Each wall is flat, endless, passes through zero and stands at right angles to its row. A trip goes straight from one point to another. List the walls that it crosses, first one first.

Walls:
(1): [1.00 1.12]
(2): [0.92 1.02]
(3): [-3.31  2.74]
(4): [ 3.47 -0.75]
(5): [-2.48 -1.42]
(6): [1.11 1.83]
(7): [-3.10  1.03]
(8): [ 1.37 -0.78]
Trips:
[ 0.25 -1.71] to [-0.34 -2.21] -> none
[-3.22 -0.02] to [-1.16  0.53] -> none
[-1.52 -3.08] to [-1.51 -1.68] -> 8, 3

Walls:
(1): [ 1.03  1.23  1.28  0.20 -4.97 -2.18  0.15  3.10  0.90]
(2): [-4.03  3.24  0.36  2.86 -0.23  2.04  1.81 -0.35  2.56]
(3): [-0.32  0.68  2.15 -1.56  0.00 -0.66 -0.14  3.23  0.80]
(4): [ 0.18 -3.08  1.52  1.44 -1.32 -2.89  0.16  1.81  0.49]
(5): [ 0.79 -0.63 -0.06  1.93  0.34 -1.36 -1.91  1.24  0.41]
(6): [ 1.55 -2.76  2.44 -4.31  3.81  0.47  2.51  0.81  0.80]
(7): [ 2.04 -1.69 -2.77  1.22  0.48 -2.36 -4.66  1.15 -1.06]
(8): [-1.74 -2.18  1.80  0.72 -0.18  0.08  1.26  1.38 -0.55]
(9): [ 0.06 -2.51 -3.81 -2.35 -1.08  5.94  1.12  0.31 -0.26]
(10): [ 0.29 -0.02 -0.19 -0.98  1.20  1.50  2.50 -0.58 -0.29]
Trips:
[-1.10  1.17 -0.05 -0.13 -0.68 -2.47 -0.40 -2.03  3.80] to [ 0.89  0.46 -0.95  0.05 -0.76  0.39 -2.09  1.04 -2.12] -> 7, 4, 2, 9
[ 2.53 -3.67  2.86  1.77 -0.15 -1.10  1.08  2.74 -1.55] to [ 2.66  4.21  1.71  1.21  1.80  2.40 -3.69  0.28  0.99] -> 8, 4, 6, 2, 1
[-0.42 -0.03 -1.35 -3.98  1.00 -0.46  0.41  1.77  2.42] to [-2.02  2.11 -2.76  1.34 -0.26 -0.65  3.35 -1.01 -2.08] -> 1, 2, 3, 6
[-1.56  1.08  0.01  0.62  0.67  0.67  3.99 -0.96  0.18] to [-0.11  1.51 -2.36 -3.71  1.19 -1.79  3.60  0.82 -5.07] -> 2, 8, 3
[-2.90  0.98 -0.86  2.60  1.03 -2.25  0.14  0.05  0.19] to [ 1.07  0.22 -1.76  0.76 -1.36 -2.21  0.13 -1.27 -2.57] -> 1, 8, 2

Walls:
(1): [ 2.16  1.61  2.11  1.22  0.13  0.41 -0.11 -0.81 -4.78  0.23 -3.46 -1.17
  0.01 -3.08  0.81 -3.65  0.66 -0.03 -1.70  0.00]
(2): [-0.29 -0.41  1.67  1.76 -4.53  2.40 -0.19  0.28  1.24 -3.81 -0.72 -2.08
  1.53 -4.10 -4.90  2.31  0.77 -0.13 -0.11 -0.10]
(3): [-0.50 -1.70 -1.76  3.20  0.29  3.19 -0.84 -2.68  1.82  1.49  0.96  0.32
 -1.63 -0.52 -3.73  1.16  1.25  1.34  2.57 -0.71]
(4): [-1.50 -1.28  3.05 -0.33  2.02 -0.24  0.11  3.12  0.44 -0.25 -2.87 -2.52
 -1.09  2.21 -0.05 -3.79  0.65 -0.97  2.69  0.25]
(5): [ 0.30  1.74  1.03 -1.71  1.46  4.00  0.63  2.35  0.76 -0.28  1.32  2.05
 -1.19 -1.01 -0.15 -1.83  2.03 -3.54 -1.27  0.82]
(6): [-2.07 -0.97 -2.31 -1.28  1.67  2.69 -0.03  1.89  1.20  0.77 -2.96  1.96
 -1.01  2.95  0.32  3.76 -0.19 -0.54 -1.11  0.87]
(7): [ 0.94 -0.16 -2.03 -0.17  1.06  2.78  2.43 -1.99  0.58  0.47 -2.67 -3.38
  0.09 -0.07  0.51  1.77 -0.17  2.20  1.33  3.98]
(8): [-3.02 -2.21  0.66  2.02 -1.07  1.53  0.06  2.33 -2.03  0.80 -1.65  0.20
 -1.67  2.37  2.38 -0.99  0.93 -1.54  0.74 -2.82]
(9): [-1.36  3.23  1.69 -2.47 -1.89 -1.14  2.46  0.58 -0.06  2.97 -0.64  0.09
  3.26  0.46  0.11  2.30  1.60 -2.96 -0.61 -2.48]
Trips:
[ 0.68 -1.96  0.80  0.02 -1.27  0.74 -1.01  0.01 -3.32  1.77 -0.39 -5.49
  3.33  0.51  0.65 -1.03 -2.06 -0.96 -0.25 -0.05] to [ 1.01  1.10  0.32  2.37  1.30  0.73  1.18  3.01  2.08 -1.75 -1.41 -2.20
 -0.31  2.71  0.79 -1.46 -1.07  1.35 -2.03 -0.22] -> 9, 2, 6, 5
[ 2.47  1.06  2.15 -1.30  0.43 -0.15 -1.44 -0.45 -1.79  0.22 -0.72  0.08
  0.17  2.05  2.44 -0.84 -2.50  2.02  0.07  2.42] to [ 1.44  0.64  2.64 -0.99  1.46  3.69  0.56  2.47  3.27  1.34  0.26  2.50
 -0.27  1.75  1.71  1.37 -0.22 -0.05 -1.94  2.56] -> 6, 5, 1, 9
[-1.17  1.40 -3.98  2.96  2.72 -1.39 -0.38  0.20  0.18  1.37 -1.07  0.08
 -1.49  1.01 -1.56  1.01  0.28 -1.22 -4.06 -1.05] to [ 2.60  0.00  1.03  0.86  3.04  2.69  2.64 -0.64 -2.70  2.18 -0.23  2.21
  0.62  0.90  2.26 -2.31  0.22 -1.78 -0.05  0.46] -> 5, 1, 9, 7, 3, 4
[-1.04 -0.54 -1.28  0.67 -1.46 -2.13 -0.88 -4.77 -2.96 -3.28 -0.50  1.56
  0.60 -1.60 -1.89 -0.63 -3.97 -0.19  0.89  0.48] to [-3.52 -0.23 -0.44 -0.33 -1.67 -1.58  0.57  2.18  5.36 -5.07  1.66  0.24
 -0.63  2.53  2.12  0.60  2.65 -2.25 -0.28 -2.15] -> 1, 3, 8, 6, 9, 4, 5
[-1.09 -0.40 -2.27 -0.52  2.51 -0.31 -1.76  2.29  1.91 -3.38  1.99 -0.27
 -0.92  0.20 -0.37 -0.73  1.01 -0.71  3.10 -3.72] to [-2.37 -1.97  0.56 -1.01 -0.25  2.42  1.50 -0.40  0.95 -1.21 -0.97  1.25
 -2.01 -2.89 -0.67 -1.67 -1.78 -0.07  0.87  2.44] -> 2, 7, 1
[-1.39 -1.90 -1.11 -0.16  0.64  0.06 -6.25  2.81 -1.83  2.76 -1.29  2.21
 -1.62  2.35 -0.86  1.93 -1.84 -3.76 -0.38 -2.38] to [-1.96  1.23 -1.53 -1.92  0.43 -3.53  2.02 -0.53 -0.23  0.42 -0.43 -2.50
 -1.85  4.10  0.29  0.28  2.24 -1.03  0.17  1.67] -> 3, 5, 7
[-0.04  1.16 -1.61 -1.75 -0.04 -2.10  0.65 -0.98 -2.43 -2.10  3.51 -0.60
 -2.11  3.13  0.10  4.15 -0.56  3.93 -0.44  0.21] to [ 1.28 -3.25  0.40 -3.19 -0.21  3.02 -0.08 -2.29 -1.88 -1.46  0.99  2.67
  0.39 -0.49  1.67  4.49 -1.84  0.78  5.12 -3.27] -> 3, 8, 2

Walls:
(1): [ 0.11 -3.13  2.19 -0.69  0.91  0.24 -3.67  0.73 -2.98  0.78  3.67 -0.76
  1.38 -1.69  1.73 -3.55  1.74 -2.20 -0.33  4.37 -2.04 -2.19 -0.03 -0.63
  1.05  1.78  0.34 -2.95 -3.29  0.09  1.79  1.36  1.37  0.98 -0.24 -1.56
  1.34 -2.17 -0.32  0.23  0.38 -0.84  0.90  0.89 -1.35  2.51 -1.90 -1.50]
(2): [-1.02 -0.79  0.92 -4.03 -0.04 -0.58  0.10 -1.42  2.86  1.10  1.24  2.43
  2.71  0.42  2.32 -1.07 -0.28  1.35 -0.01  1.80  2.50 -2.77 -1.95  0.91
  2.53 -1.95 -1.10 -0.06  2.01  0.94  3.06  0.48 -2.50  0.56  0.90  1.21
  0.10  3.65  0.68 -2.20  0.33  0.79  0.19 -2.91 -0.92  0.64  0.08  0.14]
(3): [ 4.28  1.85 -2.45  0.12  0.61 -4.97 -1.17  0.91  0.04  2.96  0.80  4.81
 -0.26  3.63 -3.01 -4.57  0.04  0.40  1.26  2.43  1.14 -0.53  2.55 -2.88
 -2.75  4.07  0.13 -3.09  3.06  1.04  1.42 -2.95 -2.68  4.41 -2.83  1.52
  0.89  1.09 -0.61  0.32 -1.25  0.47 -0.19 -0.69 -0.29  2.84 -1.54  0.64]
(4): [ 2.84 -1.87 -0.17 -3.92  0.70 -0.99 -1.59 -1.63  2.22  3.05 -1.60 -2.16
  1.64  1.12  1.85 -1.70 -0.10  2.04 -3.49 -1.65 -1.55 -0.38  1.61 -0.92
  2.19  3.17 -0.22 -0.23 -0.07  0.63  0.60  3.03 -0.96 -1.18  4.33  0.69
  0.85 -2.40 -0.79  0.36  3.09 -1.75  1.62  1.50 -1.28  0.99  0.85  2.74]
(5): [-2.70  4.48  0.41  0.19  1.02 -0.39  0.65 -0.20 -1.44  0.74  1.90  1.94
 -0.22  0.83 -0.64  4.03 -1.82  3.79 -2.31 -2.81 -3.25 -0.38  2.15  0.96
  1.49  1.59 -1.61  0.52 -2.51  1.85 -3.11  3.22  2.23 -0.61  0.98 -1.05
 -0.07  0.73  0.44 -0.71 -4.41 -4.70  1.89 -0.06 -1.28 -2.03 -1.05  0.56]
(6): [-0.35 -0.48  1.72 -0.22  2.20  0.66 -3.61  0.41  3.46  1.96 -1.40  1.27
  1.03  2.48 -2.12  1.47  2.81  1.45  3.33 -0.56 -3.95  0.43 -1.61  0.64
  0.24  1.96  1.21  2.21  0.46  1.48  1.13 -0.48 -2.22 -0.12 -0.78 -1.16
  0.51 -1.16  3.40 -3.91  0.82  1.62  1.31  1.02  1.30  2.57 -2.39  1.73]
(7): [ 0.48  0.87  1.57 -0.98  2.28  1.18  2.35 -1.85 -0.99 -3.48 -0.34 -0.66
 -0.20 -0.54  4.47 -0.84 -1.37  0.99  1.52  1.13 -4.17  2.72  0.38  2.59
  0.96  2.24  2.08  2.55  1.15 -0.34 -7.18  1.48  3.86  1.41  0.50  1.67
 -1.73 -1.08  0.45 -1.05 -3.15 -0.12  0.24  0.57  3.74 -1.75  3.23  0.49]
(8): [ 1.40  1.67 -0.99  3.02  0.17 -3.29  0.86 -0.87  2.89  2.23  0.08  1.02
 -0.05  1.63  0.57  1.11 -0.88 -1.12 -1.85 -2.32  0.72 -1.76  2.25 -2.74
 -2.67  1.24 -0.39  3.64 -1.42  1.57 -1.21 -2.21 -2.36  3.93 -1.71  1.49
 -1.42  2.65  1.69  1.99  0.08 -0.87  0.15 -0.71  3.13  0.67  2.64  3.36]
(9): [-0.32  1.77  0.90 -0.19 -1.51  2.21  1.94 -0.24 -0.28  0.17 -0.07 -1.07
 -1.53  0.51 -0.72  0.14 -0.71  2.21 -0.54 -0.90 -0.97 -0.60  2.47 -0.71
  2.43  1.09 -0.51  0.14  2.14  2.25 -1.26 -1.14  0.45 -0.25 -3.59 -1.40
 -3.33  2.01  1.36 -0.15 -3.53  0.62 -0.48 -0.23  0.95  3.79  1.33  0.85]
(10): [-2.57  1.41  4.42  0.87 -0.18 -3.68  1.02 -0.20  2.79 -0.51  0.18  1.68
  4.19 -1.84  0.55 -2.05 -1.27  1.03 -0.27  0.17 -3.77  3.01  0.50  1.88
 -5.16  3.64  3.37 -0.09 -2.50  0.09 -0.53 -0.76  0.05 -0.63  0.46  0.41
  1.20  1.99  2.05 -0.88  1.81  0.43 -1.85 -0.68  2.32 -0.35 -0.18  2.25]
(11): [ 0.52  0.43 -3.32 -0.10  0.62 -0.95 -3.69 -0.67  0.22  1.72  1.92  0.40
  1.25  2.67 -0.23  0.66  0.72 -0.08  1.16  0.29 -1.50  1.80  0.61 -1.59
 -1.25 -0.44  1.66 -1.71  1.52  2.12  0.09 -0.64  0.72 -2.09 -1.00  0.35
 -0.29 -3.31 -0.18 -3.85  2.32 -1.01 -1.20  1.49  3.56 -1.32  2.85  2.34]
(12): [ 1.43 -2.76 -2.05 -0.78  1.24  0.89  1.89  0.87  1.25 -3.37  0.10  0.60
  2.62 -0.71 -1.55  0.90 -1.71  0.34  1.57 -2.90  0.82 -1.07 -0.06  0.54
  1.04  0.92 -2.60 -1.94  0.56 -1.81  1.27 -0.67 -2.83 -4.15  0.05 -1.09
 -1.23  0.59 -0.18 -1.47  1.43 -1.45 -4.30  1.51  0.62  2.96  1.28  1.77]
Trips:
[ 0.80 -2.18 -0.73  3.20  5.68  1.52  0.58  0.42  3.77  0.22 -1.59 -1.86
 -0.68 -0.35  0.72 -1.05  1.78 -2.34 -2.59  1.77  1.01 -2.44 -1.11  1.46
  0.64  2.52  0.68 -0.34  0.23  0.19  1.90 -0.77  1.46  1.67 -1.49  0.14
 -1.41 -1.89 -1.99 -2.70 -0.68 -2.24 -3.31 -2.64 -0.39  3.16  1.55  0.15] to [-0.97 -0.72 -1.23  1.54  1.56  1.42  0.37  0.88  3.09 -2.02  0.10  0.57
  0.41  0.47  0.81  1.18  0.75  2.10 -1.48  0.69 -1.69  0.98 -2.27 -1.47
  2.47  0.18 -0.25 -1.82  1.83  0.45 -2.33  2.66 -0.76 -2.47 -2.99  0.72
 -1.25 -0.50  3.53  2.15  1.52 -0.33 -0.41 -3.06  0.61  3.84  0.58  2.14] -> 3, 1, 10, 5
[ 2.29 -1.58  0.33  2.78 -1.54 -0.72  1.46  1.36  0.17 -0.35 -1.10 -0.14
  0.61  1.54  3.10  0.28 -2.18  0.28  1.91 -1.67  1.84 -0.35  1.17 -0.27
  1.60 -0.92  0.37  1.71  0.97  0.35  1.50 -2.41 -0.64 -0.96 -1.79  0.35
  0.52  0.90 -1.68 -1.72 -3.15  0.54  1.31 -0.05 -0.32 -0.96  3.77  2.06] to [-1.57 -2.85  0.52 -2.97  0.33  3.56 -1.19 -0.74 -1.16 -2.16  2.10 -2.98
  2.17  1.55 -3.07  0.69  1.15 -0.11 -2.24  1.34 -3.10 -2.62  0.96  0.72
  1.07 -2.67 -1.67  0.64  1.79 -0.97 -0.78  2.26  2.84  0.86  1.48 -1.55
 -0.66  1.03  2.81 -2.01  2.59  0.47  0.51 -1.85 -0.54  0.13  0.90 -0.64] -> 3, 8, 4, 6, 1, 5
[-2.21 -1.32 -3.58 -0.61  1.74  0.83 -1.79  1.34  1.44 -1.49  0.78 -0.08
  1.99 -2.45  0.13 -3.86  1.72 -3.73  1.69 -3.93 -2.30  2.81  0.25  1.69
  0.32  0.34  0.07 -1.48 -2.55  2.07 -1.64  1.03 -1.27 -5.16 -0.77  1.24
 -0.96 -1.62 -3.38 -0.23 -1.32 -1.46 -1.97  1.66 -3.08  3.50 -1.04 -0.78] to [-1.73 -1.13  1.04  4.93  0.34 -0.79 -2.33 -0.36  0.69 -0.96 -0.54 -2.08
 -0.66  1.36 -1.39 -1.90 -0.61 -0.34 -4.48  0.90  0.07  1.37 -1.36  1.20
  1.37 -2.90  3.49 -1.92 -0.22 -2.03  1.81  0.20  3.86  1.33 -0.65  0.96
 -0.60 -4.14 -0.13  2.15 -0.84 -2.53 -2.44 -0.84  0.23 -3.67  2.64  2.93] -> 6, 7, 12, 4
